Each row is a point. Two turns around zero, p and q, are shown by what they do to some points. Where does a point land after both, in the order given? Backwards means that the second turn is done in reverse. Each puzzle has new turns, and all numbers are rounded.

Turn p:
[ 19 -15 -16] => [ 24 -12 -11]
[-20  28 -15] => [-18  27 -19]
[-44  -8  56] => [-56 -15  42]
[ 11 -31 -17] => [ 18 -29 -14]
[ 4 42 -6] => [ 1 42 -4]
[ 30 -17  -2] => [ 31 -14   6]
Turn q:
[ 15 -12 -21] => [ 14  -8 -23]
[51  7 -8] => [ 48  16 -12]
[-25  22  -4] => [-28  18   0]
[ 19 -22   7] => [ 23 -19   3]
[-60   6  26] => [-57  -6  32]
Where do these land?
q, then p: [-40  34  -1] => [-47  23  -6]
q, then p: [-40 -20  12] => [-35 -31   3]
q, then p backwards: [ 30 -22  -9] => [ 26 -20 -21]
p, then q: [ -5  12 -13] => [ -6  13 -12]
q, then p: [55 -5 12] => [52  7 21]

Turn p:
[-75 -10 -11 -37  25  39] => [-63 -14 -17 -41  51  26]
[  6  -7  15 -24  -8  12] => [  8  -8  14 -24  -2  14]
[ 28 -12 -20   4  22 -49] => [ 25 -13 -15   9  -6 -56]
[ -8  34   7  -2 -31   6] => [ -5  36  -2  -7 -20  23]
[  9 -22   6  26 -10 -27] => [ -1 -15  11  24 -26 -22]
[ 48 -17 -32  28  -4 -19] => [ 40 -22 -21  38 -21 -19]
[-8 34 34  4  7 37] => [-3 35 29  0 25 33]
Turn q:
[ 10  25 -40  15 -10  31] => [  7  11 -37  15 -25  35]
[ -5   5  18  27   0 -13] => [ -1  14  16  23  -1 -17]
[-46  33 -44  16   5 -39] => [-39  40 -51   8  -4 -34]
[-16 -16  36 -40 -30  -9] => [-15  -4  43 -47  -7  -9]
[  2 -17   0  14  15  34] => [ -4 -25   3  24   5  25]
[ 30  18   4 -39  25  34] => [ 26  -1  -4 -23  32  48]
[ 25 -48  25   8  -6 -38] => [ 26 -35  30   0  -2 -48]
Where do these land?
p, then q: [ -3 -26  20  -1  55 -31] => [  1  -6  16  -1  41 -56]
p, then q backwards: [ 15   9  29 -51  48 -32] => [ 15  -3  34 -45   3 -61]
q, then p: [ 39   8 -34  49  -7  -1] => [ 30  -3 -24  50 -34   8]
p, then q backwards: [-25  16  -5  33 -30  22] => [-26  24 -10  25  -4  38]
p, then q backwards: [-24 -20 -12 -11  -2  -9] => [-21 -21 -17 -12  -1  -3]
p, then q: [-25 -19  31   4 -46 -18] => [-33   9  39 -21 -35  -2]
q, then p: [  9  -5   0  -4 -10  34] => [  3 -15   9   1   1  33]
q, then p backwards: [ 13  36 -29 -18  -7  34] => [  3  28 -23 -17 -33  33]

Turn p:
[-15   0   9 -30  10 -14  16  22  20] => [ -7 -28   7 -15  11  -1  27  21  15]
[  0  50  -1  12  24 -30 -10  26 -12] => [  2  34  27 -13  22 -32  -5  37   6]
[-17  -1  25  -8 -22  11 -26   5  -3] => [-12 -10  16  -8 -25  23 -19  13  -5]
[  7   7 -24 -16 -22  29   4  -8  33] => [ -6   6 -44  -8 -25  15  17   2  16]
[  7  26  33   4  17 -33  -4 -29 -14] => [-15  24  49  -6  15  -9  -4 -21  16]
[ 26  -2   8  31 -16   9  -7  -1   6] => [ 24  18   3  17 -29  -1  -4 -10  -1]
[-22  11 -20  32 -34 -16   4 -42 -41] => [-48  25  -3  24 -10 -28 -28 -27 -33]
[  1 -32  20   8   4  31  20  -3  29] => [ 17 -22  -7  32  -9  33  22 -10  11]
[  1  -7 -27 -17 -28  38  -2   4  -6] => [ -4  -1 -43 -13 -19  20  -1   3 -24]
[ -5 -28 -15 -11  23  14  27  -3 -25] => [  4 -17 -18   7  38  10   9 -16 -27]
[ 32  -2  -5   0  15 -65  -8  29 -12] => [ 31  -7  29 -29  14 -60  -2  -1   1]
[-15 -23  -3  -5  29  25 -13   1  25] => [ 13 -22 -18  12  16  29 -11   9  25]
Turn q:
[ 10   6   7  22  -8   8 -25  15 -31] => [  0  16  28  21   9  -7  -4   2 -32]
[-13  -3  -7  18  39 -17   8  16 -25] => [  1  -1 -26  11  32 -30   6  14 -18]
[-19  31   2  16 -14 -12  -4 -19   1] => [-34  28  -3   6 -12  -6   9  -5   6]
[-19 -10  -8  10 -13  13  17  -2 -25] => [-17 -15 -13  10  -6   7   4  -7 -31]
[  3 -16  13  14 -22  -2   5 -26  40] => [-10 -13   6  15 -22   7 -11 -25  40]
[ -2   2  14  21   3 -10 -41   8  14] => [-13  12  32  13  13 -19 -17  10  17]
[  3 -10  11 -60  36   5  11   4 -28] => [ 29 -14 -11 -56  33   3  14  -7 -20]
[ 12  12 -20  18  22  -3  19 -27 -23] => [  9  26 -41  13   7  -3  -5 -16 -15]
[  3  -9  -4 -35 -22  31 -28   6  97] => [  0 -23  36 -24 -23  51 -30  31  75]
[ 9 11 12  7 -4  3 23 13 10] => [10 -2  0 15 -4  8 27  2 10]
[ 12 -12 -19 -31 -15 -16  16  13 -28] => [ 25 -13  -8 -25 -25 -12   8   3 -32]
Where do these land?
q, then p: [ 13 -12 -20  -2  31   0  -3  -1  12] => [ 28   4 -15 -16   4  -8 -13   5  16]
q, then p backwards: [ 14  18  -9 -11  -5   4 -22  -2 -11] => [ 14  21   9   4  -2   7 -14   5 -19]
q, then p: [ 17 -16 -11   3  18  15  11 -12  -4] => [ 19  14 -19  -3   6   3 -18 -15   2]
q, then p: [-24  37  37 -17  22  -1 -10 -20  15] => [-30   0  -2  -1  31  19  30  18  37]
q, then p: [-15   2  22 -32  16   9  -5  39 -14] => [ 16 -24  18 -12  35  15  28   1 -15]
q, then p: [ 18 -15  10   5 -20 -78  11  17  23] => [ -2 -25  20  -4 -42 -60  27 -22  21]
p, then q: [ -9  -4 -16  15  -3   5  11  53 -67] => [ 26  12   9   0  27 -39  14   4 -68]
q, then p: [ 13  25   9  -7 -19   7  10 -15  26] => [-13  14 -13   7 -25  19  24   3  13]
q, then p: [ 15   0  12 -12 -12  15 -14 -17   9] => [ -5   9   6  -6 -13  29  -1  -9  13]
q, then p: [-23 -11 -15  89  -3  13 -10 -21  22] => [ -6  10  -4  68 -12 -19 -59  30  18]
q, then p: [-15  -6 -14 -17 -19   0  11 -15  18] => [-15 -20 -24  -7 -21   9  -2   2  -2]
q, then p: [ -6 -17  -6 -14  -8  13  10  -5 -30] => [ -6  -5  -6 -10  11  10 -13 -21 -28]

Turn p:
[-28 -22   0 -30  -8  21  -3 -18 -14 -26  21] => [-20 -18 -11  -8  12  20   3 -35 -31  -3  25]
[-10 -25 -19   9   3   1 -17 -32   1   5  19] => [ -9  -8 -18  12  25   7 -24 -15   4  24  13]
[  3  -1 -30  -5   2  27  -9 -11 -24  12  20] => [-18   1 -21  -6  11  16  -4  20 -17  27  20]
[-18  -5  24 -20 -11 -18 -29   2 -36 -15   6] => [-32  -7   3 -10  -8 -13 -30 -15 -29 -29   4]
[ 11 -14  -4 -18   3  15 -24 -13  -1 -14  49] => [  6   1  -4 -29  19  17 -28 -15 -21  16  33]
[ 21   8  20  -6 -20 -32  40  27  22  28 -41] => [ 37 -20   6  12 -39 -32  26  23  29 -29 -18]
[ -3  13   7   3  25   3  -4  16  23  21 -29] => [  3   0  22   4 -27   3   8   6  18  19 -31]
[-12  15  20  21 -17 -21  25  43  15  13 -12] => [  5  -9  40   9  -5 -20  22  22  27 -31  -9]
[ 16 -10 -10  22  32  -3  10  14  -5  -8 -16] => [ 17   9   0  10  14  13  -1  17  -4   1 -38]
[ -5  35  27  -5  -8 -29  39  -4   6   9  -3] => [ 11   0  12  -4  -8 -54  33  -3   5 -12  -3]
[ 11  13 -36  11  -1  -1 -10   2  15 -18 -12] => [ -2  22 -19 -12   8  19   3   5  30  -1 -11]
[ 14  -7   1  19  -1  37 -18 -24  -3  -8   0] => [  2  31  -8  22   0  24 -11  -7 -11  17  17]
Turn q:
[-34 -25 -31  17  15  16  14  43 -12   6   7] => [-21  14 -38  12  31  13  23   8  34  18  19]
[ -7 -24  20   5  -4   8  -9 -36   7  17  -7] => [ -7 -36  25  15   3  -2   9  -2 -14  15 -14]
[ 15 -17  14  13 -39  -2   6 -60   7  -2  12] => [ 14 -43  35   8 -41   0  20 -25 -14   9   2]
[-3 22  1 13 15 -8  3  4 26 -4 18] => [ 18   4   8 -13  11 -26  -6   6  10  -3  21]
[21 13 -2 -2 29  3  1 15  4  3 -4] => [ 21  16  -4 -12  23   5  -9  11  -4  -8  -4]
[ 14  18 -23  -9  -4  -5 -20  -1  21  21  -5] => [  7  26   8 -22  -3 -18   2   1 -14  22 -14]
[-15 -16 -14  42 -13  14  25  38 -25  22 -32] => [-9 34 -8 50 13 25 35  7 33  7 -5]
[-15 -11  31  14 -18 -37  -9 -46 -25 -15   9] => [ -3 -45   0  36 -35 -24   2 -10 -24 -21   6]
[21 -2  3  9  1  0  1 -8  1 -5 11] => [24 -9  1 -3 -6  5  0 -3 -2  0  2]
[  4  10  14 -31   1 -10   1  17  22 -23 -10] => [-11   4   6 -31  -8  -4 -21  17  11 -25 -10]
[-13 -49 -34  16   0   3  24  10 -29   9 -26] => [-19   2 -30  24  10  30  56   0  10   4 -12]
[  5  18  21 -33  -3  -8  -3  27 -13   8  17] => [-10  16  -6  -6 -12  12 -39  24 -13  -4  15]
[ -3  36  -5 -28  13  13   3  -6   4  -8   1] => [ -9  17  10 -26  14  -3 -22 -18 -12 -13   9]
[ 10  26   6 -26   7  13 -39   4  13 -30  10] => [  5  -1  -7 -32  -1 -15 -51 -16   2  -1 -15]
Where do these land?
q, then p: [  3  39   2  14 -11 -13  -7   8 -11  11  15] => [ -6  27   2 -14   7 -26 -19  14  10  -4  15]
q, then p: [-11 -15 -29  -3 -11  -1  -5 -17   7  10 -13] => [ -5 -21 -10  16  -3 -21  25   0  -1   3  -5]
p, then q: [  3  18   1   9 -10 -14  13  -4  -3 -54  11] => [  6   1  -4 -27  12  -8 -10 -24 -14 -44  11]
q, then p backwards: [ 97  16   9 -33  33  32  -3  -7  45   9 -24] => [ 51  -7   9  -9  73  -6  -6  64  24 -41  32]
q, then p: [-12 -23  12  21 -18 -28 -13  -2 -23   5 -10] => [ -4   0  -1  33  23   3   4  20  25 -24  -2]
q, then p: [ -5  -2 -10  -2  -4   3  -7  27 -28 -14   2] => [-18  13 -11  -6   9  17   7   3  25  14   5]
p, then q backwards: [-32   3   5  24  13  -8   1  -9 -26  -4 -17] => [-31   1   4  -1   1   0 -15  -7 -14  13 -36]
q, then p: [ -6  -5   4 -53  -1   7  19  -7   9  -1   8] => [-27 -25  10 -14 -10  15   5 -19 -29  -3  16]
p, then q: [-24 -22  -9   1  28 -22   3   0  23   8   8] => [ -1 -25  12   0  22   0  18  21 -13   5 -30]
p, then q: [ -8 -13  -1   5 -12  15  34  13 -13  14  10] => [ 12  -9 -18  13   9  24   9  16  17  -6  20]
q, then p: [ 24  -5   7  14   2  25 -22 -13 -17   9  15] => [  9  11 -15  24 -12   6 -24  19  -7  23   6]
q, then p: [-29   7  11   2  -9   4 -12  10  36   7  -4] => [ -1 -20  30  -4 -10 -20 -11 -14  20  -2 -13]
